Rows are points. Each copy is the shape, with its points in the same order, turned, moved and blurred by noise. Is it also mirrored, or only turned?

Shape (6 x 2):
[[ 39   5]
 [-38 -15]
 [-19   4]
 [-43 -23]
 [ 25 -45]
 [ 31  19]]
Copy 1:
[[ 31  33]
 [-30 -18]
 [ -7  -9]
 [-39 -17]
 [-17  53]
 [ 35  21]]
Copy 1 is: mirrored
Copy 2:
[[ 25  23]
 [ -2 -46]
 [-11 -17]
 [  0 -58]
 [ 57 -13]
 [ 12  29]]
Copy 2 is: only turned

Shape (9 x 4):
[[ 14 -11  -6 -12]
 [ 22  38 -18  21]
 [-12  12  15 -21]
 [  3  19   7   4]
 [  7   6   7 -28]
 [-47  26  38   4]
 [ 23   5  -1  10]
 [-10 -43 -14 -26]
 [ -1  -6   5  16]]
Copy 1:
[[ 15 -19 -15   2]
 [ 20  38  -2  18]
 [ -1  -2   2 -28]
 [  2  11   9  -2]
 [ 17 -11  -5 -24]
 [-43  12  26 -37]
 [ 15  -1   2  17]
 [ -9 -43 -41  -9]
 [-13  -6   1  12]]
Copy 1 is: only turned
Copy 2:
[[  4   1  -1  -5]
 [-31  55  -9 -10]
 [ 26  19   5  15]
 [  1  31   8   7]
 [ 26   8  -2  -1]
 [ 27  43  27  60]
 [-17  19  11 -10]
 [  5 -39  -8  14]
 [-14  12  17  12]]
Copy 2 is: mirrored
Copy 3 (9 x 4):
[[  1  -9  -8 -13]
 [ 20  35 -17  20]
 [-26  13   7 -15]
 [ -3  23   4  -3]
 [-17   7  -6 -21]
 [-32  40  53  -2]
 [ 19   9  -7  -6]
 [-13 -52   6 -13]
 [ 10   1  19   0]]
Copy 3 is: only turned
Copy 4:
[[ 20  -7 -14   0]
 [ -8  34 -50   4]
 [-11   2  12 -11]
 [ -8  18  -9   4]
 [ 12   5   0 -20]
 [-52  10  29  11]
 [ 16  13 -26  11]
 [ 22 -48   0  -3]
 [ -1   1  -9  23]]
Copy 4 is: only turned

Shape (11 x 8):
[[ 13  23   9   8 -11  10   4   7]
 [  1 -16  14 -11  25  -1   1   4]
 [-15  12  11   0  -7   9  -5   1]
 [ -9  15  -5  -1  23   7   3   1]
 [  9 -58 -16  18 -17 -29  -7   7]
 [ 16  17  -3 -11  -8  11 -43   1]
 [ 47 -17  -2   6  10   0  -1 -27]
 [ -1  11   0 -16 -10   0   6  -2]
 [ -8 -14   9   2  -5   2 -23 -31]
 [ -6  25   5   3 -13 -17  -5   5]
 [ -6  -6  -7  -6   8   7   0   4]]
Copy 1 (11 x 8):
[[ 21  10  -7 -11   3   6   3  26]
 [ -7 -14  17  -9  26  -2  -8  -1]
 [  3  -1   3 -13  -8  10 -11  16]
 [-14  12   0 -18  14   7   1   0]
 [  0 -30   2  60  11 -23  -2  -4]
 [  4   1 -33  -7  19   6 -34  33]
 [ 32  10  -6  19  46  -5 -12 -10]
 [ 12 -12 -10 -13   0  12  -1   6]
 [  8   2   2   8  -1   1 -43  -6]
 [  5  -2 -19 -15 -15 -12  -2  16]
 [-10  -9   0   0   9  12  -5   2]]
Copy 1 is: only turned
Copy 2 (11 x 8):
[[ 16   6  -5 -22 -20  11  -7  14]
 [  3  10  28  -2   3   6  22  -9]
 [-12   8  -2 -16 -11  -4   1  11]
 [  8  27  -6  -4   2  -4   5   3]
 [  0 -59  16  35   2  -9  18  -2]
 [  2  -2   8 -16  17  20 -30  21]
 [ 21  -6  20  26 -13  41 -11 -17]
 [  2   4  -1 -16 -12  -3 -12 -15]
 [-31   0  11  16  -5  12 -14   4]
 [  1  -2   1 -16 -17 -19 -18  13]
 [ -3   4  -1  -3  10   0   8  -3]]
Copy 2 is: only turned
Copy 3 (11 x 8):
[[  7  28  -7   3  -1   7 -11  16]
 [ -3  -8  27  -1  14   4  12  15]
 [-13  12   2  17 -10  -1  -8  10]
 [  8  11  21  14  -2  -3   3  -6]
 [  8 -36 -29 -17  28 -35  26  28]
 [  6  -4   8   5   0 -15 -50  10]
 [ 12  -1   0 -33  41   4 -12  -9]
 [ -5   8   1  -9 -16  -2  -4   5]
 [-30 -14  -5   1  12 -11 -13  -4]
 [ -5  26  -1   3 -12 -23  -7  18]
 [  9 -10   9   6  -3  -4   3   3]]
Copy 3 is: mirrored
Copy 4, 11 rows:
[[  9   3 -25   5   6  19  -2  24]
 [  1  -8  21   3   8  -1  13   0]
 [ -7   9  -1  -3  -4  21  -5  19]
 [-13  11   7  16  19   5   1  15]
 [  3 -27   0 -12 -30 -46 -27  -6]
 [ 25  18  -2 -23  26  12 -25  18]
 [ 13 -16 -27  -4  26 -15   0 -28]
 [-10   3  -8 -14   8   6   5  24]
 [-10  12   3 -23  -2   8 -15 -20]
 [  3  26 -14  -5  -8   1   1  31]
 [-12  -6   9   0  10  -1  -7  14]]
Copy 4 is: only turned

Shape:
[[ -3 -44  -1  32 -14   2  41  12 -16]
 [  9 -11 -10  26 -10   6  -7   3  -1]
 [ 17  -4  13 -12   2  -2 -10  24   3]
 [-25  -8  17 -38  36  16  10   7 -11]
 [ 15   8  20  -6  13  -1  20  10  14]
 [ 13 -17 -12  18 -25 -25  28   2 -27]
 [ 54 -14  17 -22   7   0  10   5  20]
 [ 14 -11  30 -13  12 -10  -2 -12  11]
 [-11 -12 -13 -25  22  20 -12   8   7]
 [  7 -22  -3  14 -34  19  28 -15 -13]
 [ 16   3   2  19 -15   6  21  -4 -23]
 [ 13   9  10 -27  12  -9   7   3  32]
 [ 25 -13  31 -17 -20  -8  12  17  20]]
Copy 1 (13 x 9):
[[ -1 -10  31 -11 -45  47  13 -16  16]
 [  1 -10   6 -13 -12  26 -15 -12  -6]
 [-10 -12   6  -2 -10  -2  -7  29 -11]
 [-20  20  21  31  12   2  24  27  18]
 [ -2 -13   4   6 -15  -4  -7  27  28]
 [ -4  -5  18  -2 -60  10  -6 -27  -2]
 [  3 -53  22   0  -8 -19  -7  24   7]
 [-29 -25  10  -4  -1 -15  -7  12  20]
 [ -9  -5   2  25  22  12  12  12  -6]
 [ 14 -10  22 -24 -24  15  14 -32  13]
 [ 12   7  22 -16 -28   5 -14 -13  13]
 [ -8 -27 -14  15  -3 -19   0  22  17]
 [-10 -33   5 -20 -26 -12  11  26   8]]
Copy 1 is: only turned
Copy 2 (13 x 9):
[[-31  27  15 -23  20   3  -2 -17 -44]
 [-12  24  22 -14 -16 -10  -3   2  -4]
 [ 13  12  -5  -4  -3 -19  -8  31  -9]
 [  6   3 -36  33  22  15 -13  10   0]
 [  4 -12  -2 -15  18  -3 -11  27   0]
 [ -8  -2  17 -25  -6 -18  -1 -22 -43]
 [ 30   0   0 -34  -2  12 -15  45 -16]
 [  8 -12   8   4  -4  13  -6  36 -13]
 [ 13  25 -13  21  -4   7 -27   7  11]
 [-32  11   0 -33 -18  10  -9 -12 -27]
 [-15  -2   2 -30  -9  -8  10  -9 -12]
 [ 17 -17   2  -5   4  -1 -36  35   4]
 [ -2  -4  -3 -23  -1  -9 -23  48 -30]]
Copy 2 is: mirrored
Copy 3 (13 x 9):
[[ 27 -22  -3  14 -30  22  36   6   0]
 [  8  -8   8   0  -9  25 -10  -2   9]
 [ 20  28   1  -3   4  -5  -5   7   8]
 [  6  -3 -14 -16  30 -45  20  28 -20]
 [  5  24  -5 -14   2 -14  17 -13  -5]
 [ 18 -11 -20 -13 -49  15  10   5  16]
 [ 25  43   2 -25  22   3  16 -15  26]
 [ 11  15  14 -12  12 -27  11  -8  26]
 [ -1  -1  -8   6  34 -12  -2  28   1]
 [  9 -13  20 -22 -22  29  22   8  11]
 [  8  -6   1 -30 -19  15   2  -3  -6]
 [-10  37 -11 -10  17 -21   8  -8  18]
 [ 20  47  16 -14 -11  -4  25  -2  22]]
Copy 3 is: only turned
